Each row is a point. Each copy is the shape, with its points in the same order, stretched, turned, moved and blurred by noise. Say if it was mirrored as well.

Shape, 6 rows:
[[-3.7 -0.6 -2.2]
 [ 2.1  0.0  0.0]
 [ 1.9  1.8 -2.7]
 [ 2.5  0.8  4.2]
 [-1.1  4.0 -2.9]
 [-2.7  1.9 -4.7]]
Copy 1, 6 rows:
[[-0.9 -4.1  1.0]
 [-1.2  2.5  0.9]
 [-3.8  1.3 -1.8]
 [-1.6  5.1  4.9]
 [-5.7 -1.2 -0.7]
 [-3.5 -3.9 -2.2]]
Copy 1 is: only turned
Copy 2:
[[ 5.3 -1.8  0.1]
 [-1.9  0.2 -0.2]
 [ 0.3  2.4 -0.9]
 [-4.4 -1.0  2.7]
 [ 4.1  2.6  1.3]
 [ 6.3  1.2 -0.5]]
Copy 2 is: mirrored

Shape:
[[ 0.4  2.3  1.0  1.8  1.8  2.2]
 [-0.2 -0.6 -1.3 -1.1  2.4  1.2]
 [ 2.8 -6.5  3.7  2.2  3.9  3.3]
 [ 1.0 -0.3  4.1 -1.6  2.0 -1.0]
 [ 2.6 -5.5  0.1  0.7 -1.9 -3.7]
 [ 2.2 -1.9  0.3  3.3 -7.9  1.5]
 [ 3.0  1.6 -1.8  5.7  3.8  0.6]
 [ 1.8  2.1 -0.7 -0.9  1.3 -0.2]
 [ 3.0  2.0  1.6 -2.2 -2.1  0.6]
 [ 0.5  2.3  3.9 -0.7  0.1  0.2]
 [ 0.7 -1.0 -1.5 -1.7  3.5  2.2]]
Copy 1, 11 rows:
[[-1.9 -1.6  2.9  3.2  0.1 -0.3]
 [-1.7 -0.4 -0.2  1.2  2.3 -2.4]
 [-0.2 -7.8  0.5  2.9  3.3 -6.7]
 [ 1.1 -3.3  2.2 -2.6  0.0 -1.2]
 [ 4.7 -4.0 -3.0  0.9 -2.6 -5.1]
 [-0.7 -3.8 -2.6  5.3 -7.8 -1.9]
 [ 1.2 -2.4  2.2  7.9  1.5 -1.3]
 [-0.1 -0.8  0.0  1.1  0.6  0.9]
 [-1.0 -2.7 -0.6 -0.4 -2.4  2.4]
 [-0.6 -2.2  3.1 -1.4 -1.9  0.7]
 [-2.1 -1.3 -0.9  1.4  4.2 -2.1]]
Copy 1 is: only turned
Copy 2:
[[ 1.8 -0.5  3.5  0.2  1.6  2.6]
 [ 3.6 -1.1 -0.7 -1.4  3.7  1.4]
 [ 2.6 -7.0  1.0 -7.2  2.9  1.8]
 [ 0.9 -0.6 -0.4 -4.2  1.0 -1.4]
 [ 2.0 -6.6 -5.5 -3.1  0.9 -3.8]
 [ 1.0 -5.8 -1.7  1.4 -4.5  3.1]
 [ 4.6 -4.8  5.6  2.9  4.7  0.4]
 [ 3.8 -0.2  1.3 -0.2  1.1 -0.2]
 [ 3.1 -0.4  0.9 -0.8 -3.6  0.1]
 [ 0.2  1.1  2.0 -1.4 -0.8  0.3]
 [ 5.4 -1.2  0.6 -1.9  4.0  1.6]]
Copy 2 is: only turned

Shape (13 x 8):
[[-5.2  4.0 -2.0 -0.3  4.6 -3.7  0.5  1.7]
 [ 2.9 -0.4  1.3 -0.5 -2.2  1.7 -0.4  0.8]
 [ 2.4  0.3  0.1 -3.9 -2.1  2.3 -1.6 -1.4]
 [ 3.1  2.5  0.3  0.3 -1.9  1.0 -2.5  1.4]
 [-3.5  5.0 -2.1  1.7  1.7 -6.6  0.2 -2.0]
 [ 1.0 -0.3 -2.0 -0.2 -4.2  1.8  1.7  0.0]
 [ 1.5  0.0  1.2  1.3 -0.8  0.4  0.5  1.5]
 [-3.2  1.7 -4.9  0.5  1.3 -6.2 -3.1  1.0]
 [-5.9  1.4 -2.2  3.3  3.3 -4.0 -2.9 -2.3]
 [ 1.6 -0.5 -0.6 -0.1  0.5  2.3  0.9 -0.6]
 [-1.5 -0.5 -3.2  0.7  3.6 -7.6 -1.2 -0.9]
 [ 0.0  1.1  1.5 -0.7 -0.4 -1.3  0.4 -1.5]
 [ 3.0  7.5 -2.8  1.7  3.4  2.5  1.3 -1.1]]
Copy 1 (13 x 8):
[[-5.2  0.1 -2.3 -2.9  3.1 -3.3 -1.9  4.2]
 [ 2.7  0.9  2.4  0.4  0.0  1.6  1.7 -0.5]
 [ 4.2 -0.9  3.2 -3.0  1.7  2.3  3.6 -0.3]
 [ 3.1  2.7  1.6  0.1  2.1  2.4  1.7  1.9]
 [-5.6  3.1 -1.8 -2.4  6.7 -1.4 -4.2  0.5]
 [ 0.3 -0.4  1.9  0.2 -1.6  4.4 -1.0 -0.5]
 [ 0.6  1.6  1.4  1.7 -0.3  0.1 -0.4 -0.1]
 [-1.4  0.5 -3.3 -3.7  4.1  0.0 -5.2  2.9]
 [-2.6 -2.1 -2.4  0.7  6.4 -1.7 -6.0  2.0]
 [ 1.0 -1.4 -0.2  1.2  0.4  1.6  0.9 -0.2]
 [-1.9  0.8 -4.9 -2.6  4.5 -2.8 -4.9 -0.8]
 [-0.8  0.6  1.3 -0.7  3.2 -0.8  0.5 -1.4]
 [-3.2  2.4 -3.4  1.5  4.9  3.0  4.6  2.6]]
Copy 1 is: only turned
Copy 2:
[[-6.1  5.4  2.7 -1.0 -2.9  3.2  4.1  1.2]
 [ 1.5 -1.4 -0.7  1.4 -1.2  1.3 -2.9  0.6]
 [-0.3 -1.8  1.1 -2.0 -0.1  0.9 -4.9 -0.8]
 [-0.7  0.5 -1.5  2.8 -2.2  2.9 -3.0  0.2]
 [-7.6  1.7  1.3  0.6 -3.7  3.8  5.5 -2.4]
 [ 0.5 -2.5 -3.7 -2.1 -2.3  0.0 -1.9 -0.1]
 [ 0.6 -0.3 -0.9  2.3 -1.8  1.5 -0.2  0.8]
 [-7.8  3.5  0.8  1.1 -5.1 -1.1  1.7 -2.4]
 [-3.9  5.9  2.1  0.8 -2.6  2.1  5.8 -5.9]
 [ 0.4  0.0 -1.3 -0.4  1.8  1.2 -1.4 -0.3]
 [-7.6  1.8  3.0  2.6 -1.1 -1.5  3.7 -2.8]
 [-1.3 -1.0  1.7  0.2 -1.3  2.6  0.5 -0.8]
 [-4.8  3.7 -4.9  1.3  3.2  7.7  0.1  0.8]]
Copy 2 is: mirrored
Copy 3 (13 x 8):
[[-0.9  4.6 -1.7  1.3  6.3 -2.4 -4.9 -4.5]
 [ 0.1 -0.5  0.2  0.7 -2.6  1.7  2.2  3.0]
 [ 2.2  0.2  0.2 -2.2 -1.7  5.5  2.2  1.0]
 [ 1.0  1.6  0.7  3.3 -2.1  2.6 -0.8  3.1]
 [ 3.8  4.9 -0.3  0.8  2.1 -5.0 -5.4 -5.8]
 [ 0.2  0.7 -4.1 -1.8 -3.6 -0.4  1.5  2.8]
 [-1.0  0.0 -0.2  1.8 -1.3 -0.8  0.5  2.1]
 [ 4.7  1.5 -1.9  1.7  5.0 -1.9 -8.5 -2.7]
 [-0.2  0.3  0.4  0.2  2.2 -3.6 -8.2 -6.5]
 [-0.9 -0.8 -2.2  0.6 -1.8  1.5  2.1 -0.7]
 [ 5.7 -1.1 -1.3  1.6  5.5 -3.4 -5.8 -5.4]
 [ 1.5  1.6  0.9 -1.4 -0.5 -0.5  0.5 -1.3]
 [-1.3  6.3 -3.7  6.4 -2.9  1.9  1.5 -4.0]]
Copy 3 is: only turned

Shape:
[[ 0.6  3.8 -0.8  5.0  4.6 -2.7  2.9 -2.9  0.3]
 [-0.2 -5.4  1.1  1.0  0.3 -2.5  4.1 -1.7 -0.3]
 [ 0.7 -2.1  0.4 -1.4  0.6 -1.3  1.2 -0.7 -2.5]
 [ 0.4 -3.5 -2.3 -3.2  1.8  0.7 -0.1  3.2  1.5]
 [ 2.2 -4.5  1.2  7.3  1.2  0.6  2.3 -0.8  2.8]
 [ 0.9  2.2  2.1  2.0 -0.6  0.0 -1.6  0.9  2.2]
 [-1.2 -0.2 -2.6  0.7  2.0  0.6  4.3 -0.4 -1.5]
 [ 0.6 -0.3 -2.2 -5.3 -4.2  2.0  0.9 -4.8 -0.7]
 [-3.5  1.9  4.1  0.0  7.3  0.8 -3.1 -2.0 -1.2]
 [ 4.3  3.0 -4.5 -0.7  4.2 -3.5 -1.9  1.3 -2.9]
 [ 1.4  1.7 -2.0 -0.8 -1.1  2.2  1.8 -0.1  1.5]
 [ 2.3  1.0 -3.0 -0.2  1.6 -0.3  2.9  1.6 -5.8]
 [-3.9 -1.4 -2.8 -0.7 -0.8  2.0 -0.8  0.2  1.1]]
Copy 1 (13 x 9):
[[-1.0 -2.2 -3.9  7.3  0.3 -0.9  1.4  2.8  0.7]
 [-0.3 -5.6  3.0  1.2  1.1 -2.8  2.5  4.6 -2.2]
 [-1.2 -3.8  1.5 -0.1  1.8 -0.4 -0.8  1.4 -2.8]
 [-1.6 -3.8  3.0 -1.1 -2.8  1.9  0.3  3.7 -0.7]
 [ 3.3 -1.2  3.3  4.0  0.2 -2.2  1.5  6.8  1.3]
 [-0.6  1.5 -0.5 -0.3  0.6 -0.6 -2.2  1.3  1.7]
 [-0.4 -5.1  0.6  3.2  0.5  1.8  2.9  1.8 -0.3]
 [-4.4 -1.7  6.3 -0.5  1.8 -0.7 -0.2 -4.6 -2.5]
 [-4.6 -4.4 -0.6  1.4  4.1  1.4 -3.8  3.2  3.6]
 [-0.5 -2.2 -2.8  3.8 -2.8  2.0 -5.3  0.1 -2.9]
 [-0.9  0.2  1.6  1.0 -0.1  1.0  1.5 -0.1 -0.3]
 [ 1.6 -3.1 -0.4  1.8  1.7  3.3 -1.2 -0.5 -4.0]
 [-0.6 -5.0  4.6 -0.3 -1.7 -0.8  0.8 -0.3  3.7]]
Copy 1 is: mirrored
Copy 2:
[[-0.4  4.5 -7.4  0.2 -2.0 -4.3  4.0 -0.8 -4.1]
 [ 3.6 -3.1  0.1 -0.3  2.8 -2.9  5.0 -0.9  0.6]
 [-0.8 -1.4 -0.3  0.0  3.6 -1.4  1.0 -2.5 -0.6]
 [ 0.8  0.7 -0.1 -4.3  3.1  0.7 -2.6 -1.5  2.7]
 [ 6.7  0.0 -0.3 -0.9 -3.2  1.3  3.0 -0.8 -3.4]
 [-0.6  1.2 -1.1 -1.4 -3.5  2.7  1.4 -2.2 -2.3]
 [-0.5 -0.9 -5.1 -0.3  1.6 -2.4 -1.4  1.9 -0.5]
 [-4.5 -4.6 -1.5  2.8 -0.6 -2.9 -2.8 -6.3  3.9]
 [-0.3  2.3 -7.9 -1.3  6.2  4.7  3.8 -6.2 -3.4]
 [-4.2  8.6 -1.5  0.2  3.1 -4.0 -1.5 -0.8 -2.2]
 [-1.3 -0.7 -2.0 -1.0 -2.9 -0.9 -3.5 -1.9  0.9]
 [-3.0  0.9 -2.5  1.6  3.2 -5.1 -3.6  2.7 -3.4]
 [-1.4 -0.8 -3.5  0.8  0.5  4.5 -2.1 -1.1  4.3]]
Copy 2 is: only turned
Copy 3:
[[-1.3  1.3 -2.1  5.0 -1.8  3.3  0.3 -7.3  1.1]
 [-1.7  7.7  1.6  2.1 -0.8 -1.2  3.5  0.5 -1.1]
 [-1.1  1.2  0.9 -0.5  2.5 -1.0  2.8 -0.1 -2.6]
 [ 4.6 -0.7  1.9 -3.5  1.5 -3.4  1.4  2.5  1.2]
 [ 1.9  8.8  2.2  2.3 -5.6 -1.7 -4.3 -2.2 -1.4]
 [-0.8 -1.5  1.2  0.5  1.3 -2.0 -4.8 -1.5 -0.1]
 [-1.1  0.5 -1.3 -1.8 -1.3  2.5  3.9 -0.7  0.1]
 [-5.7 -3.6 -3.1 -1.4  2.1 -6.2  4.7  3.9 -1.9]
 [-1.9 -0.5 -1.3 -6.4  2.4  0.6 -1.7 -9.8  0.8]
 [ 6.3 -4.7 -1.3  3.4  4.7  0.6  1.5 -2.8 -2.8]
 [-1.2 -3.4 -0.4 -0.4 -0.9 -2.1  0.1  1.2  0.5]
 [ 1.7 -2.8  0.0 -0.5  1.4  3.7  3.6 -0.3 -5.0]
 [ 0.3 -0.5 -3.3 -5.0  2.1 -2.2  0.5  2.2  0.8]]
Copy 3 is: mirrored
Copy 4:
[[-4.7  3.1  0.5  1.2  5.0 -3.5 -4.4 -1.4  2.0]
 [ 2.3 -0.7 -0.7  4.0 -2.9 -6.4  0.7  2.9  0.4]
 [ 2.2 -2.5  0.2  0.7 -1.6 -0.8 -0.7  0.7  0.6]
 [ 4.6  2.7 -1.3  1.7 -1.6  2.3  0.4  3.7 -1.4]
 [ 2.1  6.5  0.3  7.1  0.0 -6.5 -2.7 -2.8  1.9]
 [ 1.6  3.0  0.8 -1.8  1.0 -1.2 -1.0 -3.8  0.7]
 [-0.6  1.0 -2.5  1.8 -0.3 -1.3 -1.7  2.5 -3.2]
 [ 2.5 -4.9 -7.6 -2.4 -1.2 -1.6 -0.7  3.1  0.0]
 [ 2.9 -1.9  4.5 -3.9  8.1 -0.6 -5.9  2.2 -0.9]
 [-2.3  1.1  0.9  1.4  0.6  6.5 -4.6 -1.5  4.4]
 [ 1.4  2.2 -4.4 -0.1 -0.1  0.5 -0.5 -0.4 -1.8]
 [-2.6 -1.8 -1.9  2.2 -2.7  3.1 -2.6 -1.2 -1.6]
 [ 3.2  2.0 -2.8 -1.7 -1.5 -0.2 -2.8  3.2 -2.1]]
Copy 4 is: mirrored
